Every row gives one point. The last column is the point's height on a tilted bowl or saddle (a function of degree 2), plus a little noise. Count its main directions that bend up, bend down and stay straight.

Points (11 x 3)
[[-2.8  3.4 -3.4]
 [ 1.6  1.6 -3.5]
 [ 3.0 -0.4 -2.9]
 [-4.4 -0.5 -0.1]
 [ 0.2 -3.3 -1.6]
 [-2.5  2.8 -3.0]
 [-0.8 -5.3 -1.9]
 [-3.6  6.5 -7.4]
 [-4.8  2.7 -2.1]
 [-4.7 -0.5  0.0]
 [-1.7  0.7 -1.7]]
Directions: 0 up, 1 down, 1 straight

Points (15 x 4)
[[ 1.1  1.4 -2.7 -1.0]
 [-1.8 -5.0 -4.8 -4.7]
 [-1.4 -5.7  1.6 -3.4]
 [ 0.8 -2.0  3.2 -1.3]
 [-2.5 -6.7 -3.4 -5.8]
 [ 1.9  0.3 -2.6 -1.2]
 [ 0.1 -2.2 -2.0 -1.5]
 [ 3.2  0.1  0.6 -0.9]
 [-0.8 -1.4 -2.1 -1.4]
 [-0.3 -4.3  1.6 -2.3]
 [ 3.0  2.4  1.0 -1.1]
 [ 8.2  4.4 -4.6 -6.7]
 [ 0.2 -1.3  2.1 -0.9]
 [-2.9  0.6  4.4 -2.5]
 [-1.3 -0.6 -7.0 -3.6]]
Directions: 0 up, 3 down, 0 straight

Points (23 x 5)
[[ 3.1  1.2 -3.8 -0.4  1.2]
 [ 1.1 -1.3  1.2 -2.8  1.2]
 [ 1.0  1.5  1.3 -1.4  1.7]
 [-4.9 -0.1  1.2  0.6 -1.5]
 [-3.0  3.2 -3.4 -2.2  2.0]
 [ 0.6  0.8 -5.6  1.5  0.0]
 [-4.1  0.7 -0.3 -4.7 -2.1]
 [ 1.8 -3.7  4.2 -2.1  3.6]
 [ 5.6 -1.5  1.8 -1.2  3.1]
 [ 1.8 -3.6  3.9 -5.7  1.6]
 [ 1.1 -0.8 -1.0 -2.0  0.9]
 [ 4.9 -0.1  6.7  0.6  1.9]
 [-0.4 -8.0 -2.8 -4.6 -1.5]
 [-3.1 -0.8 -1.0 -1.9 -1.0]
 [-0.2  5.2  0.1  3.3  4.1]
 [ 1.2  2.0 -1.9  0.0  2.3]
 [-3.3  2.7  1.4  1.1  1.1]
 [-2.4  6.7 -2.0 -1.8  6.5]
 [ 0.7 -7.8  7.5 -0.5  8.8]
 [-1.6  0.0  0.9 -2.3  0.2]
 [-1.6 -4.2 -2.9 -6.1 -4.2]
 [ 4.1  6.8  1.9  2.0  3.5]
 [ 3.8  0.1 -0.5  0.2  2.2]]
Directions: 1 up, 3 down, 0 straight

Points (23 x 5)
[[ -2.0  -1.6  -4.2  -2.0  -0.6]
 [  0.2   0.5  -1.6  -5.2  -1.4]
 [ -1.0   0.6   2.9   0.0  -0.6]
 [  1.7   1.7  -1.2   2.3   0.9]
 [ -1.1   2.3  -2.5   4.8   2.3]
 [ -1.5  -0.3  -2.8  -2.2   0.2]
 [ -0.6   1.8   0.2  -6.4  -2.4]
 [  5.1  -0.7  -2.0   0.2  -2.4]
 [ -1.7   4.4   3.7   1.6  -3.2]
 [  2.9   0.8   2.6   3.5  -3.2]
 [-10.9  -3.5  -1.7  -0.5  -7.8]
 [  1.9  -1.3  -2.6  -0.3  -0.3]
 [  7.2   2.1   0.6  -2.4  -6.1]
 [ -3.0  -2.7   0.9  -1.0   0.7]
 [  1.0  -2.9  -3.8  -4.9  -2.5]
 [  1.5   4.1  -1.0   2.5   1.8]
 [  4.2  -5.4  -3.1  -1.2  -4.3]
 [  1.6   4.7   1.4  -0.8  -1.5]
 [  3.4   5.4  -4.0   2.3   5.1]
 [  0.5  -1.1  -1.6  -0.9   0.3]
 [ -3.6   6.7  -2.4   5.3   4.4]
 [  0.5   1.4  -7.2   0.2   2.8]
 [ -2.0   0.5   5.8   0.2  -2.1]]
Directions: 1 up, 3 down, 0 straight

Points (47 x 7)
[[-0.6  1.9 -4.9  0.2 -6.0  2.6  4.1]
 [-5.1 -2.5 -3.7  4.0  0.3 -0.4  2.7]
 [ 2.4  4.0  5.1 -0.3  1.7 -2.9  0.9]
 [ 5.4  0.4 -5.4 -2.7 -1.6 -3.5  0.9]
 [-2.5 -1.0 -2.5  6.0  1.5  0.5  1.9]
 [ 1.2  2.0 -1.3 -0.8 -0.8 -3.1 -1.5]
 [ 4.2  1.5  0.4  0.2 -2.1 -5.4 -3.1]
 [ 2.5  0.5 -0.7  2.0  4.8  2.7 -0.9]
 [-4.7 -2.5  0.0 -4.0  0.0  4.2  2.4]
 [ 0.4 -4.1  0.9 -3.6  0.3  0.9  0.4]
 [ 2.4  1.5 -0.9 -0.6 -1.3 -5.0 -2.2]
 [-1.2 -1.8  3.9  4.8  2.6  1.3  2.6]
 [-0.9  4.9 -4.0 -1.4 -6.0  5.1  8.1]
 [ 2.7 -4.3  1.0  5.0 -2.0  3.2  3.8]
 [ 4.2  2.7 -0.4  3.1  3.6 -2.4 -1.4]
 [-0.6 -1.8 -0.4  0.9  0.5 -3.9  0.1]
 [ 0.8  3.0 -4.9 -1.8 -0.2  1.6  1.7]
 [ 7.6 -1.1  3.2  0.1 -6.2 -2.2 -8.1]
 [ 1.4  6.4  1.3 -3.5  1.5  0.6  2.9]
 [-0.4  3.5  1.2 -1.4 -2.9 -1.0  0.3]
 [-3.3 -1.5  2.8 -0.8  2.2 -3.7  1.7]
 [ 0.1 -3.0 -1.1 -4.2 -1.5  4.0  2.0]
 [-1.3  3.3 -1.2 -1.1  3.1 -0.4 -1.9]
 [ 2.8  6.9 -3.0 -1.0  5.8  0.9 -1.9]
 [ 0.2  1.0  0.6  1.3  0.7  3.8  0.9]
 [ 4.6 -0.1 -3.6  0.2  0.5  0.0  1.6]
 [ 1.5  1.6 -2.5  3.3 -0.6  2.5  1.4]
 [ 3.0  2.7  4.8 -0.7  1.3  6.9  3.3]
 [-4.9 -0.3  5.5  1.6  2.2  1.3  4.3]
 [-3.6  0.1  4.7 -0.8  3.2  1.7  2.3]
 [-3.2 -0.4  6.4  0.0 -3.1  1.0  4.3]
 [-1.9  7.1  4.6  2.8 -0.9  0.0  3.8]
 [-0.9 -2.2 -0.4  6.6  1.2  6.4  4.4]
 [-1.9  3.3  3.2 -2.8  5.2 -2.9  1.0]
 [-3.0  0.1 -4.3  2.5  0.7  5.0  2.1]
 [ 2.0  3.4 -0.8 -0.2 -1.3  0.1 -0.3]
 [ 3.9  0.5 -6.4 -0.4 -6.3  0.9  3.3]
 [-0.7  1.6  2.1 -4.0  5.4  3.0  0.8]
 [ 1.4  2.7 -4.8  2.5 -1.2  1.5  1.7]
 [ 4.1 -4.8 -3.2 -2.0 -2.7 -0.5  1.0]
 [-1.0  3.3  6.3  3.0 -6.9 -0.2  2.6]
 [ 0.9 -2.1 -4.1  2.5  0.4 -1.2  1.8]
 [-0.4 -0.8 -3.0 -4.1 -0.7 -2.0 -0.6]
 [-1.1 -0.1  5.7 -0.6 -4.5  3.0  2.3]
 [ 4.9 -8.7 -4.0 -3.2  1.1 -3.5  5.8]
 [-1.1  2.1  0.5 -5.3  2.9  1.2  1.8]
 [ 3.4 -0.6 -2.2  3.0 -5.2  8.8  8.2]]
Directions: 3 up, 1 down, 2 straight

Points (73 x 9)
[[  2.6  -0.3  -5.4  -1.4   0.0   4.5  -0.5  -0.3   3.4]
 [  1.7   2.6   2.1   4.4   1.8  -4.4  -5.4   2.3   0.1]
 [ -3.8  -0.2  -6.3   6.9   0.6   4.1   6.8   0.4   2.0]
 [  3.0  -0.9   3.9  -0.8  -1.6   2.2  -1.9  -2.2   2.3]
 [  1.2   2.7  -1.7   2.9   0.7  -4.6   3.9   5.3   2.0]
 [ -3.8  -4.8   1.6  -1.4   3.4  -3.2   0.4   2.5  -2.5]
 [ -1.4  -4.8  -2.7  -2.0  -1.9   2.3   0.4   1.6  -0.3]
 [  3.3   4.4   0.7   9.2   2.3  -0.1   2.0  -3.9  -1.4]
 [ -0.3  -4.5   1.7  -0.9   2.4  -1.0  -1.9   1.1  -0.2]
 [  1.6   1.3   0.4  -1.0  -4.3   0.7   1.9  -3.6  -0.3]
 [  2.4  -3.1   0.0  -1.9  -3.0  -1.6   2.0   0.7  -1.9]
 [ -2.4   0.3   0.1  -0.1   1.0  -3.0   4.5  -1.9  -4.2]
 [  0.8  -3.6  -2.7  -1.2  -4.5  -1.2   4.5   2.0  -2.6]
 [ -0.1  -2.6  -7.3   4.3   0.2   2.4  -3.9   0.3   6.7]
 [  0.7   3.3  -2.0   4.9  -3.7  -5.1   6.6  -3.2  -6.3]
 [  2.8  -5.3  -4.7  -1.9  -1.3  -3.0  -2.0   1.1  -0.2]
 [  0.9   0.6   2.9   1.7   3.4  -0.4  -3.0   3.1   1.9]
 [ -3.6   0.5  -1.5   4.3   2.9  -2.8   3.9  -1.1  -1.4]
 [  0.8   0.3   1.2   4.9  -0.9  -2.9   1.5  -4.2  -1.3]
 [ -0.3  -1.2  -1.4   0.0   0.7   0.2   3.8  -4.3  -2.0]
 [  1.5  -2.8   5.7   2.4   5.0   1.7  -2.2   1.8  -0.2]
 [ -0.7  -1.2  -0.9   2.2  -1.8   1.3   1.0   1.5   2.6]
 [ -6.3  -0.8  -1.3  -0.4   4.5   3.1  -2.4   2.9  -2.9]
 [  2.5   1.6   0.9  -3.7  -3.9  -1.1   1.6   4.7   2.7]
 [ -0.6  -0.4   1.4  -1.2  -1.1  -4.2   0.7  -3.3  -3.7]
 [  2.0  -0.4  -5.5  -0.1  -1.7   4.6  -2.1  -3.3   5.8]
 [ -0.6   0.7   1.0   1.6   2.5  -3.0  -6.1   5.2   1.0]
 [  2.0  -1.5  -3.3   3.3  -4.4  -2.2  -3.8   2.2   2.9]
 [ -4.3  -4.9  -1.3   5.4   0.1  -0.8  -1.6   6.0   6.2]
 [  2.5   6.2   5.8 -10.9  -3.5  -3.3   4.0   0.4  -0.8]
 [  1.7  -4.2  -0.2  -3.1   0.0  -0.2   6.0   0.5  -5.5]
 [ -0.1   4.7   0.5   1.2  -0.7   2.5  -1.4  -1.8   3.1]
 [  0.1   3.2  -3.6  -1.8   1.7   3.8  -4.8   1.9   1.5]
 [  2.1  -0.2  -3.0   1.5   0.3  -1.7  -7.4   1.0   2.5]
 [  0.7  -1.7   0.1   7.9   3.6   2.2   1.5  -7.0   2.6]
 [ -1.8  -5.5  -0.8  -0.1  -0.8   0.6  -5.4  -1.7   1.5]
 [  3.8   2.4   4.9   0.2  -9.2   3.4  -3.3   3.6   7.3]
 [ -3.1   1.3   3.6   2.9  -1.2  -0.7  -0.1   5.4   2.5]
 [  1.1   2.6  -3.1  -0.2  -1.8   2.1  -0.3  -0.4   2.6]
 [ -3.8   7.2  -1.3  -0.8   0.2   2.8   1.3  -2.1  -0.9]
 [  6.3  -1.0   5.8  -3.7  -0.4  -6.1   1.6   6.2   5.0]
 [ -1.8   3.4   0.4  -1.8   0.4   2.4   2.7  -6.0  -0.5]
 [  7.2   1.5  -1.0   7.5   0.7   0.9   2.3   4.2   5.2]
 [  1.4  -2.3   4.2   3.6   2.9  -3.7  -3.2   2.6   0.7]
 [ -1.9  -2.8  -1.8  -1.9   7.0   4.9  -2.6   2.0  -1.4]
 [  2.3  -6.9   4.4   3.1   0.2  -3.5   1.7  -3.1  -5.7]
 [ -0.1   2.6  -4.0  -2.1  -3.4  -1.3  -3.8   5.0   0.5]
 [ -0.9  -0.6  -1.3  -0.4  -0.4  -4.7  -4.2   1.9   0.0]
 [  2.0   0.0   5.6   1.0   2.3  -4.0   1.7   2.2   0.3]
 [  0.9  -2.3   0.9  -3.1  -2.0  -0.2   0.9  -2.7  -2.9]
 [ -1.8  -1.6  -3.8  -2.6  -5.9   2.2   3.8  -2.6  -4.5]
 [ -0.4   0.2   0.9  -0.8  -0.1  -8.4   0.7   1.1  -3.2]
 [ -3.1  -0.9  -1.4  -3.3   2.4   6.3  -0.2  -5.5   0.3]
 [  1.8   6.4  -2.4   3.6   5.0  -1.7  -2.1   0.1  -0.9]
 [ -2.8   0.6  -2.3   3.0  -5.0  -3.8  -3.5  -3.5   0.0]
 [  0.7  -2.4  -5.3   3.1  -1.1   0.3  -1.3  -5.4   5.1]
 [  1.8  -1.8  -1.8   1.7  -6.0   1.7  -7.2   3.9   3.6]
 [  0.3   3.5   2.4  -4.0  -0.8  -0.6   1.9   3.1   1.4]
 [ -4.6   1.1  -3.0  -1.5   3.1   0.1   1.7   0.2  -2.8]
 [  2.7  -2.5   2.1   0.3  -2.6  -0.1  -4.0  -4.9   1.3]
 [ -5.3  -0.8  -2.8  -1.6   2.0   3.4  -0.6   2.9  -1.9]
 [  1.8   4.0  -2.9  -1.0  -0.2   4.8  -1.0   2.8   3.4]
 [ -7.7   1.6   0.9   3.7   3.9   1.3   0.8  -0.8  -3.0]
 [  3.8  -5.0   0.4  -2.8  -0.8   2.3   1.0   1.8   0.6]
 [  2.1  -1.7  -1.7   5.2   3.4   0.3  -0.8   5.6   5.1]
 [ -0.2  -5.0   4.3   1.0  -0.5  -4.6   0.8   0.3  -3.6]
 [  7.0   0.0   2.7   1.4  -3.1   0.8  -1.9  -0.1   5.2]
 [  3.0   1.5  -1.0   4.6   4.4   3.2  -6.7   3.1   2.1]
 [ -3.7   5.0  -2.1   1.8   1.8   0.5   5.9  -2.7  -3.8]
 [ -1.4  -3.5  -1.5  -1.4  -1.7  -0.1   4.3   0.4  -3.2]
 [ -3.1   5.3   4.1  -2.0  -2.2  -3.7  -4.0   1.2  -0.7]
 [ -1.6   2.5   0.9   5.2  -4.9   8.5   1.6   2.2   4.4]
 [  2.3   2.1  -0.9  -1.1  -1.1  -3.3   1.9  -1.6  -1.5]]
Directions: 2 up, 4 down, 2 straight
